Every row gives one point. Each copy is the shape, with its points in the same order, stretched, turned, moved and blurred by noise. Is it also mirrored, or only turned?

Shape (7 x 3):
[[-2.35  2.57  0.57]
 [ 2.36  1.78  0.03]
 [-3.04 -2.35  0.53]
 [ 0.39 -1.57  1.15]
 [-0.47  0.55 -0.78]
 [-0.68  0.09 -1.05]
 [-0.96  1.28  1.13]]
Copy 1:
[[-1.48 -0.03 -0.76]
 [ 2.22  0.12 -0.34]
 [-2.09 -0.14  3.24]
 [ 0.30 -1.04  2.48]
 [-0.32  0.89  1.00]
 [-0.50  1.44  1.30]
 [-0.42 -0.89  0.01]]
Copy 1 is: mirrored
Copy 2, 7 rows:
[[-0.16 -0.09  3.74]
 [ 3.11  1.80 -0.15]
 [-4.28 -0.79 -0.04]
 [-1.28  1.27 -0.97]
 [-0.01 -0.19  0.06]
 [-0.29 -0.65 -0.42]
 [-0.41  0.67  2.02]]
Copy 2 is: mirrored
Copy 3 (7 x 3):
[[ 0.56  1.70 -3.42]
 [ 2.29  3.78  1.37]
 [-1.71 -3.47 -1.06]
 [-0.79 -0.35  1.35]
 [ 1.51  0.75 -0.28]
 [ 1.47 -0.08  0.06]
 [-0.19  1.39 -1.40]]
Copy 3 is: only turned
Copy 4, 7 rows:
[[-2.74  1.07 -1.85]
 [ 0.94  0.15 -1.64]
 [-3.33 -0.81  2.28]
 [-0.77 -0.17  1.72]
 [-1.03 -0.96 -0.65]
 [-1.54 -1.44 -0.25]
 [-1.60  0.66 -0.40]]
Copy 4 is: only turned

Shape:
[[-0.24  0.36  0.73  1.95]
 [-2.76  1.46 -0.41 -1.06]
 [-1.78  3.10  0.18 -1.36]
 [-1.42  3.04 -1.85 -1.70]
 [ 1.65 -1.35  1.09  0.66]
 [ 0.22 -0.52  2.03  0.77]
 [ 2.59 -1.77  1.03  2.30]
 [-1.78  0.62 -1.15 -0.18]
 [ 0.74 -1.57  1.10  0.03]]
Copy 1:
[[ 1.07 -1.48 -0.90  0.68]
 [-0.30  0.77  0.69  2.69]
 [ 0.08  0.46  2.16  2.61]
 [ 0.21  1.86  1.83  1.63]
 [-0.76 -1.64 -1.45 -1.25]
 [-0.63 -1.86 -0.97  0.25]
 [ 0.29 -2.25 -2.16 -2.07]
 [ 0.18  0.80 -0.52  1.46]
 [-1.25 -1.32 -1.69 -0.80]]
Copy 1 is: only turned
Copy 2, 9 rows:
[[ 1.64 -1.41 -0.59  0.06]
 [-0.69  1.02 -2.16 -1.89]
 [ 0.14  2.38 -1.00 -2.94]
 [ 0.71  3.08 -2.71 -1.90]
 [ 0.95 -0.55  0.86  2.38]
 [ 0.58 -0.73  1.19  1.16]
 [ 1.81 -2.07  1.32  3.55]
 [ 0.60  0.28 -2.40 -0.37]
 [-0.01 -0.39  0.88  2.13]]
Copy 2 is: mirrored
Copy 3, 9 rows:
[[ 0.89 -0.91  0.73  0.46]
 [-0.42 -0.48 -0.59  2.82]
 [-0.94  0.09  0.51  3.08]
 [ 0.13  1.79 -0.90  3.38]
 [ 0.06 -0.12  0.46 -1.64]
 [-0.79 -1.08  1.16 -0.71]
 [ 1.32 -0.28  0.71 -2.62]
 [ 1.05  0.35 -1.28  2.04]
 [-0.40 -0.32 -0.36 -1.30]]
Copy 3 is: only turned
Copy 4, 9 rows:
[[ 0.07  1.35  0.65  2.08]
 [-1.94 -2.26  2.64  1.25]
 [-3.49 -2.32  0.88  0.40]
 [-3.86 -1.25  1.74 -0.89]
 [ 2.66  1.05 -0.81 -0.10]
 [ 1.63 -0.33 -0.40  1.35]
 [ 3.27  3.27 -1.27  0.29]
 [-1.00 -0.42  2.41  1.04]
 [ 2.76 -0.22  0.11  0.17]]
Copy 4 is: mirrored

Shape:
[[ 0.40  1.97 -2.00  1.46  0.48 -3.03]
 [ 1.21 -0.22 -0.85 -1.22 -0.23 -0.80]
 [ 0.13 -1.62  1.44  0.25  3.05 -0.32]
 [ 1.71  0.84 -0.13  0.18 -0.61 -0.50]
 [-0.46 -0.07  0.00  0.06  0.16 -1.94]
 [ 0.07  0.69 -1.55 -2.97  2.92  1.03]
 [ 1.33  1.80  1.06 -2.13  1.20 -0.06]
 [-0.36  0.64 -1.61 -0.85  1.39 -0.72]
 [ 1.23  1.92 -0.44  4.57 -0.58 -1.92]
 [-2.64 -2.01  2.25 -0.11  2.15  1.35]
 [-0.10  2.63 -0.87  1.15  2.30 -1.99]]
Copy 1:
[[-3.08  2.70 -0.22  1.31 -1.63 -0.96]
 [ 0.03  0.42 -1.07  0.06  0.66 -1.10]
 [-1.54 -1.61 -0.39 -0.06  1.86  1.57]
 [-0.75  0.76  0.46  0.03  0.07 -1.51]
 [-1.32  0.22 -1.11  0.18 -0.98 -0.28]
 [ 1.18  1.95 -0.80  0.05  1.83  1.72]
 [-0.15  1.90  0.41 -1.45  0.71  0.17]
 [-0.36  1.54 -0.84  0.75  0.00  0.52]
 [-4.08  1.03  2.23  1.72 -1.87 -1.80]
 [ 0.35 -2.96 -0.37 -0.15  0.24  2.82]
 [-3.16  3.05  0.72  0.81 -1.03  0.71]]
Copy 1 is: only turned
Copy 2, 11 rows:
[[ 3.12 -1.25  0.23  1.55 -0.89  0.04]
 [ 1.27  1.05 -0.46  0.00  0.13 -1.32]
 [ 1.32  0.74 -1.67 -1.10  2.44  2.24]
 [ 0.60 -0.05  1.13  0.81  0.20 -1.23]
 [ 2.27  0.51 -0.34 -1.45  0.21  0.28]
 [ 1.57  3.78 -1.75  1.59  0.23  1.20]
 [ 2.23  2.74  1.14  0.81  1.73 -0.13]
 [ 1.93  1.58 -1.13  0.58 -0.60  0.72]
 [ 0.55 -4.05  2.02  1.84 -0.76  0.06]
 [-0.33  2.34 -1.80 -3.45  1.25  3.50]
 [ 3.20 -0.02  0.46  2.00  0.10  1.79]]
Copy 2 is: mirrored

Shape:
[[-0.22 -0.71 -0.35  0.30 -0.26 -0.35 -0.50  6.30]
 [ 1.00  0.37  4.19  0.12  1.29  1.15 -0.77 -1.18]
 [ 0.06 -0.68 -1.28  0.82  0.17 -1.10 -2.32  2.17]
 [ 1.26 -0.66 -1.56  0.65  0.43  1.03  1.19 -1.15]
 [-0.02 -0.76  0.14  0.88 -0.14 -2.75  0.61 -1.19]
 [ 0.38  1.34  3.36 -2.42  0.53  0.46  0.09  1.78]
 [-0.09  1.96  0.01 -0.31  2.07 -0.24  0.34 -1.52]
 [-2.68 -0.78 -1.60 -1.65  2.77 -1.52  0.54  2.40]
 [-1.80  1.76  0.09  0.28 -0.44 -1.80  1.45 -1.48]
 [-0.64 -0.87 -1.33  1.41 -0.17  1.23  0.63 -0.50]
 [ 1.09  0.97 -0.75  1.34  3.46 -0.80  0.64 -1.20]
 [ 0.89 -0.45 -2.04 -0.37  0.78  0.70 -0.33 -1.53]
 [ 0.74 -0.65  3.50 -0.25  0.93 -1.20  1.41 -0.98]
 [-0.28 -0.53 -1.71  0.87  1.50  0.44  0.52  1.16]]
Copy 1:
[[-1.77  1.52 -4.40  1.73 -1.27 -0.57 -4.23  1.93]
 [-1.95  3.10  2.74  0.09  1.16 -1.30 -1.41 -1.23]
 [-2.91 -0.45 -1.23  0.97  0.14 -0.27 -1.50  2.42]
 [ 0.65  0.17  0.68  0.57  2.05 -0.09  1.64 -0.89]
 [-2.31 -1.51  1.57  1.24 -1.85  0.23  1.58 -2.01]
 [-0.24  2.39  0.09 -1.46 -0.70 -0.73 -5.51 -1.24]
 [-0.75 -0.29  0.58 -1.98  0.72 -0.97  0.22 -0.96]
 [-2.21 -1.62 -2.84 -1.49  0.47  0.59 -2.04 -1.99]
 [-2.32 -0.96  0.33 -1.43 -2.44  0.48  0.88 -1.29]
 [-1.02  1.04 -0.05  0.33  1.30  0.60  1.59 -0.07]
 [-0.90 -1.65  1.06 -0.15  1.85 -2.35  1.97 -0.79]
 [-0.25 -1.41  1.52 -0.38  2.33  0.12  0.76  0.13]
 [-1.21  1.44  2.23  0.91 -0.76 -0.60 -0.70 -3.57]
 [-0.65  0.37 -1.60  0.25  1.62 -0.33  0.47  0.30]]
Copy 1 is: mirrored
Copy 2:
[[-0.86  0.78  0.92  3.16 -2.52 -0.74 -3.61 -0.46]
 [-2.60  0.95 -0.60 -1.04  2.79  0.21  0.78 -3.91]
 [ 0.03  0.12 -0.20  0.63 -1.28 -1.33 -2.71  1.11]
 [ 1.48  0.84 -0.17  0.22  2.70  1.33  0.93  0.54]
 [-0.39 -2.22 -0.95  0.68  1.26 -2.48 -0.48  0.07]
 [-3.62  1.93  0.03  1.30  0.00 -0.42  1.16 -3.09]
 [-1.88  1.57  1.33 -0.42  1.51 -1.79  2.40 -0.28]
 [-3.42 -1.54  2.87  2.15 -1.22 -2.13 -0.27  1.67]
 [-0.02 -1.51  0.95  0.88  0.18 -3.16  2.51 -0.64]
 [ 1.05 -0.71  0.31 -0.18  1.32  0.97  0.39  0.44]
 [-1.28  1.30  2.34 -0.72  3.04 -1.58  1.02  0.10]
 [ 0.62  1.21 -0.76 -0.33  1.84  0.77  0.89  1.88]
 [-2.65 -1.07 -0.56  0.97  2.92 -1.15  0.54 -2.87]
 [-0.37  0.42  1.33  0.50  0.86  0.38 -0.38  0.99]]
Copy 2 is: mirrored
Copy 3:
[[ 1.93  2.60  0.75  1.40 -0.27  1.36 -1.79  3.45]
 [ 2.61 -1.19  0.30 -1.31  1.30 -1.28 -0.53 -1.33]
 [-0.31  1.22 -0.71  1.36  0.09  1.31 -2.19  0.49]
 [-0.77  1.92 -0.24 -1.43  0.79 -0.01  0.90 -0.45]
 [-2.19 -0.04  0.38  0.92  0.65 -1.82 -1.30  0.11]
 [ 3.77 -0.05 -0.28 -2.10  0.29 -1.27 -1.72  2.43]
 [ 0.34 -0.37 -2.32 -0.86  0.85 -1.09 -0.07  0.82]
 [-1.14 -0.63 -1.22  0.36  1.10  1.09 -2.00  5.83]
 [-1.19 -1.12 -0.53  0.26 -1.18 -2.59  0.06  1.15]
 [-1.10  0.52  0.44 -0.32 -0.45  0.40  1.24 -0.24]
 [-0.54  0.81 -2.35  0.40  2.41 -0.73  0.02  0.21]
 [-0.90  1.16 -1.34 -1.65  0.75  0.74 -0.27 -0.28]
 [ 0.61 -0.61  1.28 -0.78  1.63 -2.51 -1.08  0.63]
 [-0.43  1.24 -0.66  0.23  0.71  0.86  0.11  1.61]]
Copy 3 is: mirrored
Copy 4, 14 rows:
[[-0.29 -0.27 -2.87 -5.17  1.80  2.82  0.14 -0.18]
 [ 3.06  2.27  3.23  0.75  0.84  0.85  0.87 -0.17]
 [ 0.64 -1.11 -2.48 -2.23  2.50  0.48 -1.07 -1.65]
 [-0.65 -0.21  0.01  1.60  2.32 -1.24  0.65  1.06]
 [ 0.04  2.01 -1.80  0.89 -0.04 -0.63  0.61 -2.88]
 [ 1.96  1.81  2.78 -2.78 -1.07  0.77  1.08  0.62]
 [ 1.21 -0.47  1.46 -0.27  1.26 -2.60  2.09 -1.20]
 [-0.14 -3.02 -2.30 -2.03 -1.31 -0.95  1.86 -2.04]
 [-1.49  1.64  0.45 -0.60 -0.20 -1.76  1.47 -3.46]
 [-1.96 -0.77 -0.19  1.09  1.93 -0.18  0.23 -0.79]
 [ 2.00 -0.58 -0.49  0.40  3.35 -2.38  3.03 -0.59]
 [-0.32 -1.51  0.21  1.08  1.72 -2.05 -0.06  0.64]
 [ 2.15  3.65  1.00  1.47 -1.20  0.86  1.65 -0.78]
 [-0.64 -1.64 -1.33 -0.50  2.37 -0.54  1.40 -0.10]]
Copy 4 is: mirrored

Shape, 12 rows:
[[-0.74  0.39 -1.09  1.45  1.13 -0.72  0.50 -1.29  0.08]
 [-1.11  0.90 -1.17 -1.86  1.01  0.30  0.29  0.00 -0.37]
 [-0.97 -3.62  1.77  0.10 -2.35 -0.54 -0.30 -6.05 -0.16]
 [-1.88  0.33  0.10  0.21  1.02 -0.42 -0.75  1.54  1.47]
 [ 0.72  1.94  1.20  1.37  0.06 -0.22 -0.23  1.34 -0.23]
 [-1.15  1.16  0.02 -0.16 -0.08  1.62 -1.18 -2.00  1.52]
 [-2.05  1.92 -0.73  0.33  1.16  0.30 -0.53  1.32 -0.59]
 [ 0.16 -0.29 -3.13  0.22  0.17  0.16 -1.08  1.54 -0.13]
 [ 2.67  0.09  1.79  0.16  0.77  0.73 -1.40  0.56 -0.37]
 [-1.69  0.42  0.50 -0.44  0.08  5.53 -0.92  1.61 -0.62]
 [-1.75  2.12 -1.37 -0.08  0.03 -0.64 -1.70  0.89 -0.69]
 [-0.54  1.86  1.40 -0.27 -3.18 -0.57  1.87 -1.49  0.99]]
Copy 1:
[[ 1.64  0.97 -0.43 -0.77  0.67 -0.95  0.33 -1.44 -1.13]
 [ 0.51  0.95  0.55  0.58  0.96 -2.00  0.90  0.93 -0.70]
 [ 3.54 -2.59 -3.51 -2.00  2.84  1.46 -2.36  0.92 -0.82]
 [ 0.77 -0.17  0.49  2.68 -0.05 -0.47  1.77 -1.29  0.44]
 [ 0.44  0.26 -0.40 -0.39 -1.86  0.15  1.14 -0.15  1.32]
 [ 0.89 -1.32  0.31  0.32  1.03 -2.75 -1.21 -0.56  1.42]
 [ 0.70  0.33  0.76  1.09 -1.51 -2.43  1.81 -0.73 -0.40]
 [-0.19 -0.43  2.53  1.01  0.68 -0.17 -0.64 -0.65 -2.12]
 [ 0.31 -1.81  0.16 -1.56  0.24  1.62  1.48  0.18  1.81]
 [-3.28 -4.38  0.03  0.63 -1.27 -4.58  1.18 -1.00  0.58]
 [ 1.93  0.44  1.97  1.30 -1.41 -1.54  0.33  0.33 -0.54]
 [ 0.31  1.96 -2.55  0.32 -0.51 -0.53 -2.48  2.73  1.59]]
Copy 1 is: only turned
Copy 2:
[[ 0.36  0.06 -0.33 -1.91 -1.08  1.94 -0.12 -1.95 -0.27]
 [ 1.48  0.87  1.08 -0.71  0.29  2.33 -1.35  0.86  0.65]
 [-0.81 -1.39 -3.36 -3.90 -0.80 -4.21 -3.19 -2.64  2.96]
 [-1.55 -1.22  0.88  1.41  0.98  1.62 -0.41  0.03 -0.93]
 [-1.42  2.60  1.56  1.90 -0.23  1.26  1.77 -1.22 -1.95]
 [-0.94  0.22 -1.45  0.86 -0.91  1.93 -0.24 -1.37  2.57]
 [ 0.48  1.10  2.05  0.73  1.19  3.15  0.63 -0.56 -0.62]
 [ 1.32 -0.51  0.14 -1.67  1.27  1.60  2.03  0.92 -0.65]
 [ 0.19  2.03 -0.86  2.26 -0.97 -0.97  1.78 -0.21 -2.39]
 [ 0.75 -1.05  1.61  4.05  0.22  2.29  2.91 -0.58  3.33]
 [ 0.89  1.44  0.94 -0.39  2.39  2.58  0.07  0.15 -0.49]
 [-3.27  3.08  1.94 -1.01 -1.20 -0.38 -1.17 -1.32  1.66]]
Copy 2 is: mirrored

Shape:
[[ 1.69  0.16  1.81  0.62  1.85  0.11  0.00  1.75  1.76  1.61 -0.03 -2.40]
 [-0.89  1.51 -0.40  0.88  0.43 -0.46 -0.58 -1.63  0.09  0.25 -0.70  2.14]
 [ 1.19 -1.21 -0.21  0.26  1.04 -0.92 -0.01 -0.34  0.29  2.30 -0.29 -0.26]
 [ 3.29  0.32  1.38  0.65 -3.02  0.44  1.60  0.98  1.23 -2.19 -2.09  0.91]
 [ 0.72 -1.57 -0.41  0.33  1.91  0.67  0.92  0.66  0.53  2.06 -0.09 -2.77]
 [ 1.79  0.66  0.19  1.63  1.22  0.96 -0.42 -3.07 -0.05 -0.19  0.76  1.99]
 [ 0.58 -1.68  0.21  2.47  1.06 -0.20  1.41  1.20  0.92  1.44  0.54 -2.76]
 [-0.02 -0.39  0.43 -0.20  0.44 -0.70 -0.68 -2.32 -2.22 -0.03  0.33 -0.28]
 [ 1.20 -3.02 -0.45  0.71  2.70  0.01  0.98  2.08  1.70  0.90 -0.48 -1.50]
 [-0.19  0.36  1.58  1.24  0.66 -2.05 -0.12 -3.00 -0.53 -0.03  1.15  2.85]
 [-0.01  1.37 -1.01  0.42  0.64  0.19  1.09 -0.36 -1.16 -0.51  1.48  2.74]
 [-0.30 -0.25  0.87 -0.69 -2.08  0.58  1.31 -2.64  0.91  0.46  0.36  1.02]
 [ 1.85 -1.26 -0.99  0.51  0.66 -0.86 -0.27  0.36  1.56  1.50 -0.32 -2.06]
 [-0.14 -0.80  0.74  1.29 -2.99  1.71  0.12  0.36  2.09 -2.69 -2.37  0.14]
 [ 1.91 -0.65  0.04  1.80 -3.87  1.16 -0.24  1.39  1.00 -0.31 -0.81  0.43]
 [ 0.89 -0.18  1.50  1.59 -2.66  1.51  1.49 -0.36 -0.01 -0.11 -2.97  1.46]
 [ 0.12 -0.17  1.40 -0.02  0.39  0.48 -1.09 -1.48 -1.02  0.44  1.25  3.14]]
Copy 1:
[[-2.91  2.73  0.47  0.95  1.78 -0.36  0.02 -1.91 -2.20  0.89  1.20 -0.48]
 [ 0.74  0.56 -2.61  0.97  0.73  0.57 -0.22  0.89  0.85  0.46  0.64 -0.06]
 [-1.71  1.29 -0.93  0.35  1.68  0.27  0.14 -1.05  0.94 -1.17 -0.26 -1.25]
 [-1.25  0.87  0.65 -0.64 -5.46 -2.45  0.42  2.95  0.18  3.88 -0.51 -3.89]
 [-2.45  2.24  0.05 -1.05  2.87  0.80  0.38 -1.85 -1.94 -1.24 -0.66 -0.21]
 [-2.00  2.56 -3.95 -0.85 -0.27  0.78  0.44  1.89  1.57  1.57  1.26  0.11]
 [-1.86  2.20  1.04 -1.88  1.02  2.26 -1.09 -1.40 -3.08 -0.22  0.22 -0.61]
 [-0.96  0.20 -2.75 -0.63  1.65 -0.97 -2.00 -0.53  2.12 -0.46  1.02  0.69]
 [-2.14  3.29  0.90  0.01  0.82  1.67  0.78 -1.45 -2.29 -1.67 -2.02  0.34]
 [ 0.55  1.95 -3.31  0.17 -0.83  0.39 -1.82  0.92  1.85 -0.35  2.52 -0.05]
 [ 1.82  2.06 -0.69 -1.21 -0.30  0.53 -0.41  0.89  0.82  1.15  0.85  0.78]
 [-0.25  0.03 -1.96 -1.86 -1.71 -1.78  1.61  1.00  0.19 -0.14  0.76 -2.65]
 [-2.46  0.92 -0.58 -0.69  1.20  1.27  0.03 -2.06 -0.34  0.11 -1.21 -2.18]
 [-1.00 -1.44 -0.53 -0.26 -4.72 -0.92  1.41  2.01 -2.04  2.37 -1.23 -1.51]
 [-1.68 -2.22  1.25 -0.78 -4.31 -0.70  1.41  1.73  0.22  3.42  0.13 -3.27]
 [-1.55 -0.27 -0.41 -0.33 -2.70 -2.32  0.65  3.91  0.54  1.57  0.43 -2.63]
 [-0.38  0.84 -1.99  1.04 -0.37 -1.07  0.87  0.99  2.58  0.04  2.17  1.41]]
Copy 1 is: mirrored
Copy 2:
[[ 1.69  1.92  2.14 -1.35 -1.17  0.01  0.31 -3.43  0.95 -1.59  0.00  1.55]
 [ 1.01  1.17  0.14  0.26  2.80 -1.66 -0.25  0.68 -0.01 -1.31  1.65 -1.31]
 [ 0.14  1.97 -0.11 -2.20  1.01  0.32 -0.58 -1.65  1.37 -0.92  1.57 -0.01]
 [-1.87 -3.00  2.19 -0.51  0.51  0.55  1.23 -1.27 -1.58  0.45 -1.34 -1.88]
 [ 0.54  3.67  0.30 -1.97 -0.35  1.77 -0.18 -2.88  1.00  0.36  0.39  1.54]
 [ 1.01  2.10  1.18 -0.93  0.85 -0.59 -0.90  0.88 -0.07 -3.01  1.19 -4.25]
 [-0.65  3.71  1.73 -0.91 -0.53  2.95 -1.28 -3.30 -0.18  1.07  0.72  2.04]
 [ 1.25  1.52 -0.62 -2.38  2.29  0.45 -0.36  2.23 -1.05 -1.37  1.16 -0.25]
 [ 0.08  2.90  1.44 -0.89  0.42  2.18 -2.72 -3.13  2.68  1.01 -0.25  2.22]
 [ 1.57  1.93  1.39 -1.47  3.14 -1.46 -2.18  1.48 -1.18 -2.12  2.70 -1.85]
 [ 0.65  0.87 -0.65 -0.68  0.62 -1.03 -1.42  1.23 -0.23  0.87  1.38 -1.46]
 [-1.67  1.26  0.06 -2.51  1.28 -2.05  0.25 -0.88 -2.41 -0.65  0.46 -2.68]
 [ 0.18  1.33  0.08 -1.38  0.28  1.70 -0.94 -3.51  1.12 -1.06  0.73  0.37]
 [-3.22 -0.93  2.40  1.43  1.60  0.61  0.01 -0.50 -1.88 -0.07 -3.05 -0.65]
 [-4.67 -1.70  0.81  0.31 -1.59  0.87  0.51 -1.07 -1.23  0.36 -1.07 -1.67]
 [-3.09 -0.31  2.03 -0.88  1.63  0.07  2.08  0.19 -1.44  0.73 -0.36 -1.49]
 [ 0.15  1.16  0.37 -1.59  0.56 -2.18 -1.70  2.61  0.14 -2.00  1.06 -2.05]]
Copy 2 is: only turned
